Rows are points. A path goes straight from each point to the next, and from the last back to the first. The post is the endless flat space through its rows: a point in 2 columns, a line in 3, a plane in 4, and so on, so that a path can go around it. How many times does the path go around the post? Going back the other way cancels.

Post, 2 rows:
[[-0.20  0.24 -0.34]
 [ 0.41 -0.23  0.42]]
Path (26 x 3):
[[ 0.16 -0.59  0.23]
 [-0.53 -0.03  0.29]
 [ 0.34  0.08  0.45]
 [ 0.48  0.51 -0.41]
 [ 0.57 -0.41  0.03]
 [-0.51  0.26 -0.63]
 [-0.59  0.43 -0.16]
 [-0.43  0.67 -0.63]
 [ 0.41  0.22 -0.16]
 [ 0.39 -0.40  0.24]
 [-0.35 -0.14  0.25]
 [-0.33  0.23  0.31]
 [ 0.37  0.29 -0.09]
 [ 0.51  0.17 -0.23]
 [ 0.24  0.30  0.11]
 [ 0.49  0.29 -0.18]
 [-0.19  0.00 -0.60]
 [-0.18 -0.17  0.19]
 [-0.26 -0.01  0.11]
 [ 0.47 -0.57  0.59]
 [-0.22  0.08  0.53]
 [ 0.54  0.32  0.45]
 [ 0.33  0.15 -0.33]
 [ 0.63 -0.59  0.44]
 [-0.47 -0.26  0.05]
 [-0.08 -0.58  0.30]]
Times around: 4

Post (5 x 6):
[[-0.15 -0.22  0.08 -0.50  0.31 -0.47]
 [-0.46 -0.20 -0.08  0.22  0.24 -0.01]
 [ 0.67 -0.25  0.04  0.04  0.12  0.32]
 [ 0.11  0.49  0.01  0.62 -0.04  0.69]
 [ 0.07 -0.15 -0.21 -0.12  0.00 -0.04]]
Path:
[[ 0.78 -0.34  0.54 -0.33  0.03 -0.24]
 [ 0.53  0.15 -0.20  0.30 -0.28 -0.02]
 [ 0.48  0.03 -0.14  0.22  0.25  0.15]
 [ 0.22 -0.25  0.08  0.29 -0.04 -0.20]
 [-0.21  0.72 -0.04  0.45 -0.68  0.58]
 [-0.01  0.27  0.62  0.05  0.19  0.08]
 [ 0.16 -0.51 -0.07  0.92  0.13  0.16]
 [-0.20  0.75 -0.44  0.28 -0.52  0.14]
 [ 0.21 -1.05  0.23 -0.13  0.07 -0.28]
 [ 0.11  0.33  0.43 -0.31 -0.02  0.26]
 [ 0.27  0.33 -0.01  0.54  0.23  0.80]
 [ 0.35  0.53 -0.34 -0.13  0.33 -0.01]
 [ 0.62  0.44  0.05  0.01  0.08 -0.04]
 [ 0.06  0.05 -0.37  0.11  0.46 -0.15]
 [ 0.13 -0.01 -0.36 -0.49  0.27  0.05]
 [ 0.36  0.09  0.21 -0.04  0.29  0.50]
 [ 0.46  0.79  0.48 -0.22  0.49  0.24]
 [-0.49 -0.24 -0.17  0.02  0.21 -0.36]
 [-0.23 -1.24 -0.96  0.57  0.26 -0.28]
 [ 0.43  0.45 -0.32 -0.03 -0.02  0.45]
 [-0.03 -0.46 -0.87 -0.28 -0.41  0.27]
 [-0.16  0.20 -0.25 -1.06 -0.33 -0.64]
 [ 0.13 -0.67  0.28 -0.01  0.34 -0.30]
 [ 0.02 -0.58  0.54 -0.23  0.35 -0.40]
 [-0.49 -0.35  0.21  0.48  0.31  0.48]
 [ 0.18 -0.02  0.06 -0.25  0.47  0.21]
 [ 0.03  0.06 -0.56 -0.11  0.12 -0.08]
 [ 0.36 -0.28 -0.14  0.33  0.18  0.06]]
Times around: 1
